Rows are points. Before rounding, the points of a table are all equally far from one centre. They may lie mostly on one side of it. Where is the centre, to within rounding?
In the rows, 128 means zero.

Points (8 x 3):
[[173 104 159]
 [179 121 131]
 [165 152  99]
 [160 104  87]
 [177 121 117]
 [163 107  90]
 [176 128 113]
 [134  95  69]]
Centre: [ 97 124 136]

Points (18 x 11):
[[167 154 116 161 131 106 148 103 184 155 186]
 [190 172 116 132 144 107 166 111 141 128 170]
 [157 177 131 123 147 117 131 105 188 134 173]
 [146 175 143 142 123  97 139 126 156 177 182]
 [188 179 108 130 129 120 145 146 133 153 171]
 [154 134 113 120 160  80 162 137 141 121 198]
 [172 154 130 149 144 124 127 135 172 163 199]
 [169 183 121 118 153  87 141 118 151 120 186]
 [198 170 132 132 134 108 137 123 115 136 164]
 [159 166 103 118 157  86 140 103 155 123 203]
 [184 158 120 141 128 114 145 152 128 114 202]
 [175 183 109 153 148 110 133  99 152 135 194]
 [179 174 111 134 143  79 135 111 169 133 179]
 [168 177  90 163 146 110 145 127 135 116 193]
 [160 180 106 131 164  92 117 132 131 113 187]
 [191 174 104 153 131  89 129 104 139 144 162]
 [174 148 117 153 156 100 163 149 132 153 182]
 [184 173 100 122 141 104 109 120 124 161 180]]
Centre: [144 140 114 134 128 114 130 121 140 133 168]

Points (27 x 20):
[[ 97 149 132 184 188 130 146  99 135 163 136 159  90 143 148 123 119  82
  138 118]
 [ 95 115 160 154 170  87 134 121  86 161 185 140 147 131 128 146 107 106
  146 174]
 [ 64 130 191 168 208 118 132  83 112 139 151 170 117 134 153 114 136 100
  150 168]
 [ 77 123 136 162 188 115  99 133  95 159  97 139 110 151 180 141 166 112
  165 161]
 [ 50 118 148 142 176 100 133 131 115 119 127 132 107 124 181 151 132  87
  137 177]
 [100 100 123 183 196  93 118 108  85 137 152 128 132 131 107 110 139 143
  132 143]
 [ 91  97 100 169 190  88 123  86  89 129 127 124 140 182 150 134  86 116
  134 126]
 [ 66 167 116 154 208 146  89  87 123 136 136 105 125 142 150  92 113 116
  177 180]
 [ 77 128 131 179 208 111 129  93  93 132 117 109  92 133 146 103 129  87
  142 170]
 [ 58 108 117 149 182  99 132 117 128 160 119  92 109 126 170 120 145 126
  173 158]
 [ 75 117 153 178 205  99 113  57  90 109 119 108 107 128 148 144 119 100
  150 144]
 [ 74 165 142 129 211  83  92 100 104 136 154 129 115 136 164 141 147  94
  149 153]
 [ 68 140 113 164 193  93 115  92 106 108 125 118 120 177 177 120  91 108
  152 151]
 [ 78 139 169 159 198 121  87  95  92  96 148 130 120 104 166 146 132 127
  118 162]
 [ 73 121 132 191 201 122 104 111  77 138 121 121 139 128 185 122 108  86
  168 130]
 [ 86 122 152 182 186 102 135  93 158 159 134 112 103 111 143 126 107  94
  126 165]
 [ 74 107 132 192 180 132 119 112 127 129 142 172 110 127 157 143 145 141
  176 110]
 [ 99 120 124 204 197 145  87 118 164 125 151 135 115 136 142 144 120 123
  174 167]
 [ 84 144 149 169 192  73 143  96 138 138 154 114 118 131 154 119 144  99
  168 126]
 [ 86  86 118 146 219  65 112  93  95 151 129 156 120 119 144 133 143 102
  165 143]
 [ 57 128 154 162 190 111 104 125 143 140 146 140  96 105 127 121 133 118
  116 150]
 [ 73 124 114 175 190 114 124  65 108 149 138  97 141 103 140 138 135  85
  142 182]
 [ 70 104 140 155 207  92 124  89  83 116 152 107 124 150 173 129 164 117
  132 155]
 [ 63 106 145 154 212 103 109 125 130 145 129 150  93 140 147 121 116 149
  158 155]
 [ 86 116 133 172 222  91 106  84 148 118 110 139 158 110 153 132 130 134
  151 128]
 [ 76 147 149 174 186 111 142  89 132 156 105 161  92 115 160 103 127  89
  161 148]
 [ 59 139 130 145 218 127 137 104 134 131 162 174 123 137 162 147 126 106
  172 155]]
Centre: [118 100 141 119 152 141  99  88 125 126 135 138 137 140 149 110 127  97
 154 143]

Points (31 x 24):
[[165 122 139 148 147 140 171 112 100 130 122  71 126 138 135  60 144 197
  106 165 146 130 175  92]
 [133 129 165 120 130 167 185  93  92 131 138  57 111 120 135  86 162 132
  117 115 159 177 187  94]
 [166 107 195 124  89 160 194  93 137 104 160  98 144 121 149  91 136 146
  120 131 121 129 174  70]
 [133 104 140 105 103 155 213  89 154 134 127  89 155 113 159  78 118 162
  152 142 107 146 146  73]
 [147 145 153  95 105 160 195 102 133 121 162  63 163  74 174  91 117 143
  104 145 118 158 148  93]
 [142 126 135 106  88 159 188 126 137 132 122  58 149 103 142  59 112 187
  122 149 117 137 159  88]
 [110 137 170 106 125 131 171  93 143 125 160  59 148  78 130  87 121 181
  137 141 121 159 135 121]
 [124  85 172 101 130 165 183 121 130 123 147  60 142 103 112  84  97 188
  131 158 155 131 157 113]
 [140 129 154 117  99 156 183  98 128  94 171  61 139 129 132 113 153 189
  137 131 104 142 181  95]
 [163 128 157 131 120 148 173 130 139 133 138  83 171  61 148 107 129 168
  129 189 164 139 202 111]
 [158 115 176 170 119 138 157 103 128 110 158  53 121 108 123 116 103 171
  130 170 112 145 156 115]
 [146 136 137 120 144 157 187  95 118 146 155  76 166  96 121  51 122 171
  109 161 154 140 137  90]
 [152 129 154 123 112 158 168 112 129 141 141  73 138  78 133 125 125 168
  130 173 123 184 147  83]
 [164 136 121 124 127 184 189 107 160 138 191  87 138  83 154  76 124 159
  107 155 113 152 163  70]
 [107 117 157 143 107 158 178 100 155  80 148  63  97 102 140  90 155 169
  146 149 143 162 177  82]
 [133  93 139 119 116 158 183 151 127 119 163  59 186  99 150 117 147 184
  130 146 141  95 141 122]
 [148 131 165 123 120 155 172 120 114 123 113  42 163  92 158  89 156 150
   96 153 124 129 143 107]
 [143 150 158 151 134 151 221 121 145 132 171  76 169 102 103 128 120 149
  105 155 129 124 184  87]
 [146 136 141 147 121 142 186 100 105 130  97  96 148  79 139  54 106 158
  163 155 133 141 165  57]
 [130 134 162 110 121 131 183 108 100 136 160  84 171  72 123  77 152 150
  133 140 140 172 143  92]
 [147 160 129 145 134 173 186 100 104 136 179  67 122 114 140  92 142 199
  141 158 116 136 152  89]
 [126 116 175 102 121 151 176 132 147 126 129  95 142  75 156  99 157 153
  113 164 108 166 179  65]
 [120 121 154  93 115 135 183 100 127 102 151  57 140 111 124 100 128 168
  147 169  99 129 159  96]
 [125 142 167 135 140 184 187 100 152 142 154  43 155  94 133  90 115 174
  116 141 128 166 149 101]
 [123 150 180 107 116 180 202  92 110 138 153 104 141  84 124  83 133 149
  120 157 134 110 165  77]
 [112 128 166 107 132 165 139 109 100 166 175  78 129 108 144  71 139 171
  126 157 140 177 168  86]
 [152  87 164 103 100 131 164 128 147 104 130  63 148 123 131 102 141 157
  139 151  96 135 179  95]
 [145  92 167  92 102 122 170 117 133 132 176  95 164 103 146 124 140 157
  118 165 152 161 184 102]
 [131 117 145 134 107 136 214  97 126 115 157  91 131  72 179  85  83 159
  134 160 129 149 118  78]
 [131 110 182 136 126 140 195 132 143 127 138  65 123  86 135  97 151 149
  152 177 112 154 153  96]
 [125 126 138 110 152 145 162  97 130 129 140  43 148  94 131  95 170 171
  129 127 132 142 146  66]]
Centre: [125 130 132 140 142 150 160 134 128 117 145 113 133 114 158 103 111 140
 131 118 143 130 170 110]

Points (27 x 24):
[[117 113  75  91 114  87 206 170 171 135 145 182 129 176 149 160 111 134
  147 135 145  87 126 118]
 [ 93 112  93  76 115 165 159 140 141 137 142 175 147 195 128 167 141 138
  177 118  87 101 109  92]
 [ 82 135  93 110  89 137 171 158 127  80 164 159 166 134 133 144 105 126
  167 133  88 102 106 113]
 [ 91 102  58  98 100 141 186 160 130 122 134 191 157 191 118 158 133 133
  133 121 100 139 137 120]
 [113 107  73  69 114 133 166 141 157 159 143 187 130 159 180 168 137 113
  168 132 121  76 115 128]
 [135 114  51 104  87 127 199 142 119 128 101 206 153 151 167 142 145 124
  150 124 108 138 108 110]
 [120 102  94  73 101 157 172 139 181 130 125 163 150 163 138 180 114 140
  140  88 121 127 138 102]
 [126 141  77  96 127 139 192 132 149 136 148 204 148 146 192 163 125 129
  159  97  91 107 128 119]
 [107 123  82 111  93 129 222 131 123 104 108 140 142 143 155 146  97 123
  146 119  89  97 110 146]
 [141 120  94 102 128 170 193 153 186 134 126 184 133 150 140 147 155 130
  184 136  78  88 124 108]
 [101 116  76  90  86 136 171 126 168 129 138 197 146 197 134 145 123 159
  147 118 100 109 150  86]
 [125 108  76  82  57 146 182 151 141 125 126 193 140 136 146 140 118 129
  173 142  84 102 128 108]
 [103 105 116 147 112 102 192  99 189 117 166 175 162 187 135 154 144 108
  140 111 108 101 143 105]
 [ 90 120  63  97 132 119 191 167 101 131 128 172 136 159 137 177 128 132
  191 163  96  90 141 113]
 [112 119 101 112 101 163 163 156 156 141 143 155 170 130 153 118 135 138
  175 112  93  63 143 150]
 [ 98 131  87 113  91 145 210 138 138 130 146 182 169 176 130 151 147 168
  126 141 119  90 181 123]
 [ 97 136  73  85  80 115 152 148 137 120 120 158 142 177 148 164 106 163
  153  94 115 127 129 114]
 [110 131 111 137  85  89 212 173 142 168 111 166 128 162 147 122 108 139
  112 116 103 129 109  79]
 [ 84  88 129  98 109  85 198 111 141 120 137 188 166 169 174 152 137 134
  144 124  87 117  82  94]
 [146  99 102 114  86 138 193 142 139 168 122 167 128 174 139 190 110 107
  177 118 100  83 110  94]
 [118 105  58  99  91 137 188 139 168 115 114 164 162 176 146 112 112 138
  148 127  95  95 116  78]
 [ 99 122  94 108  89 116 175 179 169 114 146 196 145 157 158 169 115 141
  173 122 115 113 138  95]
 [126 133  85  84  94 123 193 155 144 145 117 203 135 177 157 174  96 145
  134 129  77  97 134 129]
 [ 89  93  78 103 107 130 173 182 125 135 173 186 141 153 136 150 114 149
  175 124 128  82 137  97]
 [112 143  74  91 101 108 196 153 128  96 131 186 121 172 151 160 101 130
  159 112 103 106 110 105]
 [ 88 120  51 108 115 120 204 162 138 155 133 200 127 136 150 146 124 136
  133 139 113 113 102  73]
 [ 91 116  88  66 105 110 192 137 136 124 113 186 149 185 147 153 101 112
  160 120 111  95 122 134]]
Centre: [137 115 118 120 132 119 157 123 127 142 138 155 142 145 135 138 128 139
 136 155 116 123 126 114]
